Each row is a point. Each copy is the shape, with its points in the same order, turned, moved and blurred by noise. Say if it was mirrored as well.
In the rows, 128 means zero.

Shape (7 x 2):
[[ 96 113]
 [158  94]
 [122  98]
 [154  95]
 [159 125]
 [ 83 154]
 [123 137]]
Copy 1 (7 x 2):
[[135  94]
 [102 154]
 [113 119]
 [104 146]
 [132 160]
 [175  89]
 [152 127]]
Copy 1 is: mirrored
Copy 2 (7 x 2):
[[119  96]
 [166 140]
 [145 110]
 [164 136]
 [138 155]
 [ 76 103]
 [112 130]]
Copy 2 is: only turned
Copy 3 (7 x 2):
[[162 166]
 [166 100]
 [168 134]
 [165 104]
 [130 102]
 [126 190]
 [131 144]]
Copy 3 is: mirrored
Copy 4 (7 x 2):
[[103 139]
 [165 147]
 [132 154]
 [165 149]
 [162 120]
 [ 79 107]
 [122 115]]
Copy 4 is: mirrored

Shape (9 x 4):
[[109 114  93 147]
 [ 97 103 122 140]
 [104  96 108 118]
 [132 161 183 132]
 [109 161  97  84]
 [119 125  98 146]
 [140  98 166 130]
 [113 112 199 126]
 [122 135 112 136]]
Copy 1 (9 x 4):
[[ 98 126  67 124]
 [116 146  79 141]
 [111 122  86 151]
 [147 163 143  82]
 [151  82  95 107]
 [101 125  76 113]
 [107 158 144 133]
 [143 186 148 135]
 [114 127  89 105]]
Copy 1 is: mirrored
Copy 2 (9 x 4):
[[166 116 116 110]
 [156 118 153 123]
 [139 100 143 105]
 [ 93 187 132 142]
 [124 146 124  58]
 [159 122 114 112]
 [102 119 132 161]
 [ 93 152 165 162]
 [144 136 115 108]]
Copy 2 is: mirrored
Copy 3 (9 x 4):
[[119 133  92  97]
 [145 116 108  94]
 [148 144 112  91]
 [131  86 159 165]
 [ 96 161 163 105]
 [113 131  99 111]
 [175 114 119 149]
 [181  82 151 143]
 [115 129 115 120]]
Copy 3 is: only turned
Copy 4 (9 x 4):
[[128  78 107 130]
 [117 104  91 126]
 [ 94 100  98 137]
 [163 174 132 110]
 [138 113 130 190]
 [135  84 115 126]
 [100 147 117  96]
 [120 181  93 101]
 [138 102 122 132]]
Copy 4 is: mirrored

Shape (13 x 8):
[[153 153  94 144 113 139  75  99]
 [175  84 117 146 108 157 110  97]
 [135  75 146 153 125  88 143  93]
 [137  95 131  93  86 152  97 162]
 [131  79 133 119 151 169 139 117]
 [132 157 167 107 112 125 129 155]
 [107 122 165 119 109 164 145 146]
 [104 158 137 168 119 124 136 102]
 [123 103  93 162 131 124 138 138]
 [ 98 112 112 119 101 111 140  89]
 [ 92  97 117 170 153 127  87 115]
 [ 90 154  95 121 169 160 117 101]
 [154 159 112 127 142 151 130 167]]
Copy 1 (13 x 8):
[[136 158 140  82  98 135 147  92]
 [172 120 148  78 135 125 185 133]
 [194 106 134 137 133 127 127 170]
 [ 90  75 160  89 137 124 160 132]
 [142 123 148 113 183  89 163 148]
 [ 88 102  91 100 134 121 111 143]
 [ 96 105 113 103 143  82 144 169]
 [136 160 103 125  96 100 125 156]
 [134 149 145 142 135 141 160 158]
 [147 109 134 156 107  95 141 126]
 [142 166 184 121 124 110 120 162]
 [112 183 139 132 148  81 130 103]
 [ 85 152 104 102 157 145 150 128]]
Copy 1 is: only turned
Copy 2 (13 x 8):
[[185 165 115 133  87 165 141 125]
 [159 148 128  79  98 133 103  94]
 [152 143 126 100 158  77 131 100]
 [139 134 114 143 126 156  56  95]
 [113 107 132 103 116 132 124  75]
 [116 133 128 181 119 116 100 146]
 [ 86 132 108 153 107 114  98 104]
 [126 160  98 144 104 104 169 130]
 [139 128  83  99 139 139 140 123]
 [161 123  84 148 118  97 140  88]
 [132 162 112 115 157 158 169  91]
 [132 108 110 154  90 167 186 103]
 [118 106 113 133 104 167 114 163]]
Copy 2 is: mirrored
Copy 3 (13 x 8):
[[170 126 133 139 148 122  60 104]
 [162 179 167 123 162 100  89  97]
 [160 202 146  96 114 127 127 149]
 [144 155 107 141 191 118 149  86]
 [112 167 170 119 184 108 128 144]
 [125 110 101 113 129  97 149 116]
 [128 123 151 110 153 113 172 112]
 [154 110 157 113 104 143 114 144]
 [131 167 155 156 127 145 115 127]
 [141 158 131  91 135 171 120 128]
 [175 155 156 157 155 143 117 174]
 [116 104 145 126 173 157  85 167]
 [ 95 110 125 161 136 104 107 109]]
Copy 3 is: mirrored
